Each row of a before or after table is a point. The points were changed in one or more steps. Then noise was added and the rows were shuffled. The steps act on columns, c1 being the first. What was done? A step turns or swaps two columns, mirrors them in a line or flattens them onto one, adds a multiple of one to another, or multiplies or shifts one. Angles are multiples of 10 degrees, from the lower column toward the higher: turns from -170 to 170, lines from 10 to 170 but not 90. Use the fewest steps. Two steps may share a column if one is a turn and the other turns, adds or multiplies; they go together, in the order done. Otherwise the lowest column goes first.
In the rows, zero is written as 128.

Before (13 x 2):
[[166  85]
 [164 109]
 [139 150]
 [151 160]
 [144 122]
 [146  95]
 [126  75]
 [161 144]
 [133 152]
 [138 150]
 [ 82  78]
 [162 113]
 [140 143]]
After, 13 rows:
[[152 110]
 [154 107]
 [133  95]
 [142 160]
 [135 121]
 [155  85]
 [129 144]
 [125 152]
 [129 152]
 [ 71  78]
 [115  70]
 [128 147]
 [149 143]]
Steps: shift c1 by -10

Before, 10 rows:
[[137 107 104 148 149 124]
 [133 131 164 159 108 163]
 [135 142 105 132 148 129]
 [ 71 102 119 128 140 100]
 [127 159  97 123 121 100]
 [109 160 115 146 104  97]
 [112 162 103 129 115 157]
 [106 152 166 130 177 120]
 [142 150 170  94 134 133]
 [131 109 172  91 125 173]]
After:
[[104 180 114 147 109  98]
 [133  87 171  94 141 133]
 [121 205  98 122 127 100]
 [108  77 164 159 133 163]
 [176  94 166 129 107 120]
 [139 115 119 127  70 101]
 [147 177 104 132 134 129]
 [115 199 101 128 111 156]
 [126  43 173  91 130 173]
 [149 142 105 148 137 124]]
Steps: swap c1 and c5; add -1.5 times c3 to c2

Before:
[[151 139 154 120 185 154  96 206 117 136  88]
 [110 157 131 121  91 146 158 167 147 135  71]
 [121 119 130 156 122 187 124  89 112 101  90]
 [167 160  78 128 132 161 148 105 155 151 116]
 [153 102 107 132 134 145 150 159 119  62  93]
 [143 112 153  94  91 128  90  78 154 169  87]
 [131 155 137  82 152 145 139 151 123 103 155]
 [101 119 178 123  98 128 150 115 141 168 173]
 [149 146 143 160  74 149 131 115 109 119  69]
 [101 111 149 130 139 120 113 142  84 147 122]
 [107 160 145 142 120 126 113 110 155  80 155]
 [122 143 171 150 163 126 139 149 107  90  77]]
After:
[[165 140 179 122  96 129 149 113 120 161 172]
 [155 156  79 130 130 162 148 106 161  94 116]
 [175 151 153  97  90 130  89  79 116 118  84]
 [ 77 153 143 143 118 127 112 111 164 139 158]
 [131 147 128 123  91 147 157 165 157 149  69]
 [100 111 132 155 121 183 123  91 120 129  90]
 [121 105 143 160  71 150 129 112 145 106  71]
 [141  82 147 130 137 120 112 140 113 160 121]
 [ 91 109 170 150 164 126 139 148 144 126  77]
 [105 124 136  83 152 144 141 152 154 122 155]
 [142 117 154 117 183 152  97 201 136 107  87]
 [ 67 118 110 130 131 144 149 159 100  91  91]]
Steps: turn c1 and c10 by -80 degrees; swap c2 and c9

Before (10 x 18):
[[162 107 131 149 153 142 148 139 167 157 122 110  93 174 186 151 133 127]
 [110 118 134  86 124 113 130 150 139 106 133 120 192 127 125 124  84 137]
 [150  87 123 105 135 134 137 140 158 142 162 146 114 122 116 165 136 166]
 [147 144  97 121 143 123 179 122  88 161 108 101 129 129 138 154 108 114]
 [139 153 102 113 117 123 123 161 108 136  83 138 123 117 179 133  88 146]
 [115 129 110 129 117 104  95 110 101 179 199 183 136 107 173 154 122 107]
 [ 82 133 186 133 181  83 128 148 147 207 148  85  99 144  81 161 149 127]
 [163 131 151 126 147 122 123 142 143 160 117 145 149  95 134  51 124 107]
 [139 116 136 166 159 131 130 155  92 133 125  63 109 111 136 175 123 143]
 [152 148 176 124 146 112 125  97  57  83 143 136 141 167  92 138 153 129]]
After (10 x 18):
[[146 140  98 121 143 151 143 116  89 161 109 101 130 128 136 154  75  96]
 [139 169 103 114 118 151  94 146 108 137  82 137 124 113 179 135 104 172]
 [115 119 111 129 119 135 103 112 102 180 197 184 139 109 177 154 148  76]
 [162 138 149 125 147 152 120 136 142 157 117 144 149  94 132  49 132  75]
 [ 83 146 188 134 181 113 145 142 148 205 150  86  98 145  80 159 139 125]
 [150  98 123 106 133 162 139 160 161 141 165 145 115 121 118 166 128 220]
 [163 116 133 151 152 172 145 149 167 157 123 108  94 176 185 152 117 121]
 [151 128 175 122 146 141 147  94  58  82 144 135 141 167  92 138 149 131]
 [141 132 134 163 159 161 126 157  93 131 126  62 109 110 137 174 124 163]
 [111 130 135  87 124 141  94 153 139 107 132 121 192 126 126 125  98 148]]
Steps: turn c2 and c8 by -30 degrees; shift c6 by 30; turn c7 and c17 by -50 degrees; multiply c18 by 2.5

Before, 12 rows:
[[ 95 170  96 134 132  95 140 143 130 124 115 113 118 107 133 156 104 124
  136 159 158 135 154 138  98 132 106 134 110 111 109 152]
 [135 147 122 136 124 106 128 152 160  77 129 131 106 115 105 143 114 152
  138 143 157 118 155 150 117 159 116 110 144 120 119 108]
 [160 115 131 109 138 140 171 181  89  92 145 167 119 139 149 150 154 114
  115  92 149 156 123 167 151 118 106 106 163 125 146 101]
 [159  89 175  74 155 151 150 180  95 115 156 167 125 162 134 139 145  82
  119 132 141 156 146 206 151 105 134 111 158 158 141 102]
 [131 115 116 158 138 107 147 135 129 120 114 119 120 115 118 185 102 144
  127 166 154 124 148 118 123 166 107 137 128 128  98 137]
 [120 129 100 126 157 127 117  97 139 136 115 102 120 134 174 125 124 128
  158 163 139  84 111 103 129 138 126 157 108 146  73 140]
 [125 142 103 108 122 125 142 115 129 122 106 107 117  99 111 141 103 123
  137 138 132 129 160 117  96 188 103 134 122 128 118 151]
 [133 116 140 113 138 147 130 113 108 151 104 160 127 152 153 103 100 109
  170 158 118  84 101 144 177 129 119 161  93 153 112 193]
 [107 141 132 139 125 119 154 139 154 138 117 113 156  99 100 130 129 136
  127 144 169 150 145 115 102 161 110 126 114  89 119 138]
 [104 137  96 130 125  99 150 129 132 126 160 144 136 117 110 150 115 148
  134 147 124 135 156 133 113 178 125 134 112 108 125 119]
 [167 125 157 100 135 152 151 172  86 136 146 146 111 156 124 136 153 130
  115 140 115 147 125 181 151 100  99  83 145 153 137 103]
 [156 113 125 101 130 147  90  82  93 168 120 162 106 144 175 108  93  93
  154 180 153  99  89 131 176 131 138 129 100 145 100 168]]
After (12 x 32):
[[134 116  63 115 138 147 133 114 107 149 105 117 127 151 151 102 100 109
  170 158 120  84 102 144 176 128 120 162  92 153 110 193]
 [107 139 146 138 124 117 155 139 154 136 117 143 156  98  99 131 129 136
  127 143 170 149 144 114 101 160 109 127 114  89 120 140]
 [120 130 204 127 158 126 117  97 140 134 115 124 120 134 173 125 124 127
  157 164 141  85 109 106 129 138 128 156 109 145  74 140]
 [162 115  65 109 139 141 171 180  89  91 145 105 120 138 149 150 153 114
  115  91 150 156 123 166 152 117 106 105 162 126 147 102]
 [126 140 192 108 122 124 141 116 129 121 106 121 116  99 111 140 102 126
  136 138 131 131 159 116  97 188 103 133 123 127 118 149]
 [ 94 168 192 132 133  95 139 144 129 123 115 112 120 108 135 157 103 125
  136 159 160 134 151 138  99 131 106 134 109 110 110 153]
 [167 125  64 100 134 152 152 171  85 138 145 138 110 154 125 136 153 128
  115 143 114 148 124 181 152  99  99  83 144 154 138 102]
 [130 118 156 158 137 105 146 135 127 120 114 125 121 114 118 185 103 147
  124 166 154 123 147 118 124 166 108 137 129 125  99 137]
 [105 135 145 130 126  99 151 129 132 127 162  93 138 117 109 150 113 148
  134 148 124 133 156 134 113 179 125 134 110 109 125 117]
 [160  90   6  73 155 149 150 179  96 116 157 140 124 161 135 139 146  82
  120 132 141 157 147 207 151 104 135 108 159 158 140 104]
 [135 147 129 134 124 106 127 153 160  76 127 124 107 113 106 142 113 153
  138 142 157 117 154 148 117 160 115 110 145 121 121 106]
 [157 112  81 102 128 146  90  83  93 167 123 104 107 146 174 107  93  94
  155 182 151  99  89 129 176 131 137 129 100 147 100 168]]
Steps: turn c3 and c12 by 130 degrees; multiply c3 by 2

Before (10 x 64):
[[133 109 126 128  84 102 162 165 178  69  87 175 157  74  71 176 101 159
   47  97 173 187 168 113 130 134 130 141 126 155 163 103 104 145 145 171
  132 110 134 161 118 153 176 150 166 120 124  34 106 151 128  82 100 110
  137  88  67 137 128 102 135 126 112 148]
 [166 127  90  90 109 138 100 130 147 125  95 127 101 138 142 155 124  98
  143 156  87 101 115 125 157 134 134 111 146 118 134 132 140 120 141 126
  149 156 160 114 138 132 147 133 133 136 129 168 147 107  92 102 147 163
  110  77 167 130 110 153  90 124 139 159]
 [173 130  96 110 108 136 124 129 154 136  93 105 121 118 112 119 107 112
  141 186  96 142  94 127 123  97 121 106 118 139  75 124 136 145 129 117
  139 150 134 125 145 134 125 101 151 153 131 169 149 123 124 103 129 193
  132  87 179 154 151 136  95 111 129 118]
 [108 151 146 168  88  34 191 101  72 142 167 189 136 138 163  79  54 175
   72 158 143 220 174 110 173 115 118 181 124 224 180 149 137 106 137 128
  132 177 173 170 165 114 122 173 125  94 145 150  50 116  98  79 163  83
  126  74 161 160 113  95 127  86 146 174]
 [145 120  99 125 132 126 146 153 142 162 110  86 125 147 110 148 118 116
  120 151  98 110  97 130 140 113  92 128 127 144 106 138 158 121 145  89
  113 115 120 107 112  89 141 127 128 130 135 163 169 107 115 140 121 130
  126  91 155 115  87 155 149 133 144 150]
 [150 153 100 147 149 106 144 165 157 111 133 186 164 109  55 163 115 152
   81  93 155 165 146  81 112 153  91 120  90 107 136 117 120 146 211 114
  149 176 112 145 104 119 142 144 171 129 125  43  68 123 101 131  98 117
  155 138  67 135 106 122 111 121 101 118]
 [140 128 106 103 110 116  99 105 163 138  97  80 117 161 135 142 120  69
  168 145  92 120 130 122 101 156 138 101 143 119 104 112 137 129 109  75
   99 122 156 149 136 151 146 141 163 152 139 166 135 116 115 112 128 145
  131 114 142 127 121 146 121  92 155 119]
 [148 137 125 140  99  85 180 133 158  50 116 158 193  78  63 157 132 152
   35  85 192 163 127  96 152 126 119 104 146 150 171 119 110 140 161 136
  175 126 144 170 127 106 155 170 140 137 130  91  81 159 132 153 134 118
  142 131 101 104 100  79 121 123 124 133]
 [140 143 104 104 120 130 136 125 124 140 125 113  88 151 102 150 171 103
  145 155  80 126  96 147 114 113 110 103 159 126 114 143 112 116 113 108
  107 133 147 153 121 129  93 120 140 150 132 173 158 106 103  88 135 170
  133  88 153 132 126 132 121 159 149 146]
 [125 102  89 130 128 134 111 137 128 125 123  88  88 135 132 162 105 106
  135 153 113 117 111 154 101 124 134 110 140 130  63 154 117 140 116  91
  106 155 166 121 125 133 137 144 127 139 178 179 151  89  88 106 141 120
  152  84 172 116  98 121 112 123 136 145]]
After, 10 rows:
[[129 103  87 129 128 135 140 119 127 122 120  89  90 135 113 160 104 104
  136 154 112 117 112 154 103 122 134  88 142 127  62 154 119 141 116 113
  153 155 167 120 124 134 136 144 127 138 178 179 153  86  89 107 140 120
  151  82 171 116  98 123  92 124 136 147]
 [148 137 125 140 101  86 118 119 160  49 118 157 193  78 213 156 132 155
   36  84 194 162 125  96 153 129 119  85 145 152 171 116 109 136 160 121
   84 127 144 171 125 103 156 171 137 139 130  90  82 157 131 155 135 119
  145 133 100 102 102  79 143 124 122 129]
 [153 153  99 150 148 108 148  89 158 113 132 183 163 108 199 165 114 152
   85  93 155 167 146  85 114 153  91  99  89 107 133 116 118 146 210 113
  112 173 110 147 104 116 143 145 173 128 125  43  66 125 100 132  96 115
  155 140  64 135 108 122 114 121  99 117]
 [142 129 106 106 107 116 151 158 164 137  97  81 116 157 107 146 121  71
  168 145  91 118 131 123 102 157 137  79 142 117 106 108 135 129 108 121
  151 124 155 148 136 150 146 141 159 149 139 166 135 115 114 114 129 144
  131 117 145 129 122 149  72  91 155 120]
 [111 150 149 169  88  34  56 153  72 144 167 187 137 139 126  79  54 172
   73 156 145 217 177 110 175 114 112 163 122 223 179 148 137 105 138 127
  118 178 173 171 167 115 122 173 125  93 147 148  51 114  96  78 161  84
  126  73 162 160 112  96 129  86 146 173]
 [165 128  88  91 110 139 143 120 148 124  95 126 102 138 100 153 124  96
  141 156  89 101 111 123 157 134 137  94 147 117 132 134 141 122 141  93
  109 157 161 110 136 133 144 131 135 138 128 167 151 105  89 100 145 163
  111  79 168 131 111 155 127 125 137 162]
 [139 144 106 103 120 131 136 136 124 141 125 113  83 153 154 150 170 103
  147 156  83 126  94 145 113 114 109  83 157 126 113 146 115 115 113 121
  150 132 151 153 119 129  92 120 137 149 128 170 157 106 104  90 135 171
  133  87 150 131 126 131 107 161 149 145]
 [133 112 128 127  85 101 127  90 176  70  83 177 157  75 193 175 101 162
   44 101 174 186 166 113 131 135 133 120 126 155 163 101 100 143 146 137
  129 110 133 158 114 155 178 151 167 121 126  36 105 153 128  84  99 106
  136  87  66 138 127 103 172 129 110 150]
 [173 130  94 109 107 135 136 122 158 135  92 103 118 117 142 117 107 112
  140 185  97 142  94 128 123  98 121  87 117 141  78 124 136 145 133  94
  117 152 133 125 142 131 125 101 152 155 130 168 151 122 124 101 128 196
  129  87 182 157 152 138 120 109 133 117]
 [145 119 100 127 134 126 121 107 143 162 111  86 129 147 154 151 119 116
  121 155  95 109  97 129 139 113  91 107 128 147 107 137 159 120 148 151
  148 113 123 105 110  90 142 126 126 131 138 165 170 107 115 139 120 130
  128  87 152 111  83 159  91 134 141 152]]
Steps: turn c7 and c15 by 150 degrees; turn c8 and c37 by 170 degrees; shift c28 by -20; swap c36 and c61
